Each row of a before or after table is a point. The points were changed in one or more steps. Then noise was added and the rows were shuffled. The steps act on columns, c1 being the first. Name the steps. A step turns or swaps two columns, mirrors them in a line or flattens them onto one, adds a multiple of one to another, or multiplies or shifts one. Angles are multiples of 10 degrees, from the lower column toward the higher: turns from -170 to 170, lines from 10 to 170 but not 90. Use the fewest steps. Two steps may share a column if one is a turn and the other turns, adds or multiplies; they go together, in the order done. Otherwise the lowest column goes first.
(in the rows, 128 means zero)

Before (11 x 3):
[[ 97 128  96]
 [150 158 138]
 [ 71  95 116]
 [129  91 101]
 [ 74 126 102]
 [125 143 176]
 [120 135 108]
 [117 185 124]
 [138 165 153]
 [117 132  68]
 [131  96 110]]
After, 11 rows:
[[ 98 128 123]
 [184 114 126]
 [ 93 128 114]
 [ 93  71 123]
 [133 119 121]
 [130 120 103]
 [167 138 139]
 [128  98 114]
 [142 125 147]
 [129  76 119]
 [157 151 132]]
Steps: swap c1 and c2; multiply c3 by 0.4

Before (10 x 9):
[[ 95 115 122 138 102 153 144 166 132]
 [145 100 109 121 171 114 140 172  90]
 [138 162 171 133 139 110 166 102  99]
 [ 86 147 106 153 126 139  89 110 145]
 [102 117 177 155  94 115 107 107 132]
 [129 136 101 168  97 151 165  99 101]
 [174 127 101  87 111 144 161 134 146]
 [165 130 167 172 165 133 136 110 162]
 [ 96 104 144 108 132 114 130 115 165]
 [147 105 117 110  94  98 169 169 167]]
After, 10 rows:
[[ 70  97 156 125 154 139 130 109 127]
 [ 95  66  93  95 154 114 127 107 163]
 [161 111  77 139 133 110 105 102 134]
 [149  50 117 170 121 114 130 172  87]
 [162  80 120 165 172 132 146 109 180]
 [112  65 133 103 139 152  93 166 127]
 [184  77 160 111  87 144 133 134 125]
 [152  86 131  98 168 151 101  99  90]
 [106  54 140 132 108 115 105 116 168]
 [168  56 162  94 110  98 108 168 151]]
Steps: mirror c1 and c7 in the line at 20 degrees; shift c2 by -50; mirror c3 and c9 in the line at 70 degrees; swap c4 and c5

Before (10 x 14):
[[112  98 127 115 152 117  97 100 100 153  93 124 117  86]
 [128 124 165 107 128 121 152 137 120 140  73 131 122  84]
 [121 109 121 110 135 156 142  94 152 136 102 126 117  88]
 [ 80 150 167  93 136 164 174 121 105  96 129  87  90 108]
 [103 165 146  62 155 118 160 139 133  98  98  82 128 134]
 [122 123 125 107  92 147 117  96 109 169 103 104 141 112]
 [155  95 125 125 114 149 102  84  99 167 130 182 168 123]
 [119 151 127 108  92 126 107 165 143 124 158 132 138 145]
 [156  88  86 156  91 125 131 105 107 201 170 167 152 152]
 [135 145 136 126 130 124 149 122 112  80  88  99 126  90]]
After (10 x 14):
[[122 146 108 125 111 123 148 122 130  79  91  99 126  90]
 [185 149 158 111 104 163 174 122 136  96 103  87  90 107]
 [134 124 120 109 118 122 153 138 128 140  62 131 122  85]
 [ 93  87 123 145 107 126 132 106  91 201 188 168 151 154]
 [142 123 109 110 109 148 117  96  92 168 112 104 141 111]
 [144 153 148 114 144 126 107 164  92 124 151 132 138 144]
 [174 164 123  74 132 118 160 139 156  98  93  82 128 135]
 [141 110 105 113 152 157 142  95 135 137 112 125 116  87]
 [103  95 126 116  98 148 102  85 114 167 131 183 168 123]
 [147  97 104 121 100 117  97 100 152 153 102 124 117  85]]
Steps: mirror c1 and c4 in the line at 100 degrees; turn c3 and c11 by -40 degrees; swap c5 and c9

Before:
[[111 168 105 170 137  76 110 143 182 125 135 164  38 165 168 132  41 162
  147 113 110  95 105  71 166 223 148 109 115 139  64  43]
 [176 126 161 128 129 138  90 152 172 164 172 165 155 169 119 155 135 120
  112 147 120 138 168 136 128 105 155 172 122  79 120 122]
 [162 101 126 128 115 109 152 140 141 125 126 127 127 144 131 100 157 163
  123 126  98 127 134 144  94 153 154 134 110 137  93 146]
 [143 138 142 136 153 124 155 139 115 152 145 127 121 143 143 126 124 144
   87 180 104 109 100 141 124 103  94 129 104  95 100 156]
 [130 193  88 150 107  86 125 120 144 127 113 175 105 140 142 143  85 143
  122 112 179 103  95  67 146 173 117 126  98 159  90  47]
 [114 176 133 101 122 185 136 147 123 154 154 148 118 116 111 115 151 160
  122 147 122 114 168 123 175 126 134 146 151 100 115 168]
 [155 142 113 146  95 129 119 158 134 135 187 148 147  99 121 131 114 129
  120 145 159  94 121 142 143 148 149 137 110 107 123 156]
 [ 98 166 120 157 122  97 122 162 187 127 149 185 108 154 116 145  51 156
   70 118 124 111  98  50 126 172 134 103 128 100  71  89]
 [133 146 136 172 139 148 125 138 121 168 135 133 132  89 149 162 134 100
  109 128 149 107 173 123 112 129 124 168 138 149 113 162]
 [116 126 145 184 132 103 127 141 148 143 117 108 107 144 111 111 125 158
  116 141 160 108 135 139 131  92 153 131 144 144 128 149]
 [111 119 114 142 154 113 165 117 164 131 142 137 166 135 150 106 135 131
  130 165 106 141 127 169 115 137 165 135 108 140 134 154]
 [110 126 145 145 126 151 158 137 156 108 132 130 164 101 133 141 155 126
   88 145 101  56 118 176 144 120 117 161 107 130 112 145]
 [125 149 116 157 137 111  93 141  91 156 144 129 127 127 114 117 139 150
  140 100 103 133 134 132 128 111 136 159  91 182 144 156]
 [139 141 147 174 147 174  99 143 117 137 169 138 150 142 109 120 160 133
  120 140 134 130 154 113 137 137 136 117 123  94 115 126]]
After:
[[143 137 140 136 149 118 157 144 141  91 133 125 118 123 140 124 127 141
   84 178 104 110  96 136 142 101  95 127 104  97 103 154]
 [132 146 137 173 139 113 124 136 122 106 160 136 130 109 145 162 136 100
  108 131 149 107 169 125  89 129 124 167 138 150 111 163]
 [114 177 132 101 124  78 132 150  93  84 135 150 116 174 111 115 152 160
  123 146 121 114 168 123 113 126 133 146 149 101 115 167]
 [142 138 149 172 146  82 101 140 109  75 106 141 150 139 109 121 158 132
  121 142 139 131 154 117 141 136 137 113 128  93 114 123]
 [160 101 126 126 113 152 152 142 131 133 130 129 124  94 132  97 157 162
  124 124 102 124 127 143 138 150 153 135 111 137  94 146]
 [105 120 114 146 158 164 164 122 111 121 129 141 170 117 150 106 137 131
  127 168 104 136 128 171 135 140 168 132 109 142 134 152]
 [ 95 165 123 154 124 191 122 163 104 100 105 185 106 126 119 143  49 157
   70 118 125 112 100  51 152 172 135 104 129 102  73  89]
 [127 147 115 156 136 115  95 146 167 124 157 126 129 130 113 115 140 150
  138 100 102 131 137 132 129 111 134 160  89 180 140 159]
 [127 192  89 147 111 164 120 122 140 153 144 175 104 147 143 142  81 145
  120 113 179 104  95  68 142 170 119 128  96 159  90  43]
 [174 125 163 127 128 149  87 153  88  51 125 166 150 125 119 158 135 119
  112 146 120 138 170 140 169 108 154 169 123  79 117 121]
 [106 122 141 143 128 129 157 137  94 137 109 132 162 145 135 143 155 123
   88 145 104  54 118 171 104 122 122 163 103 132 110 147]
 [108 173 105 166 141 201 111 138 118 135 123 166  38 168 166 133  43 161
  145 112 111  94 109  72 165 223 149 111 114 141  60  43]
 [157 141 114 148  95 131 121 155 117  67  97 147 149 143 125 133 115 131
  115 145 155  90 122 139 101 147 146 134 109 107 125 154]
 [118 129 144 185 127 157 126 141 126 140 152 106 106 129 113 111 127 159
  121 145 159 110 140 138 143  92 154 133 144 142 127 146]]
Steps: turn c6 and c9 by -140 degrees; add -0.5 times c30 to c11; turn c10 and c11 by 120 degrees; swap c14 and c25
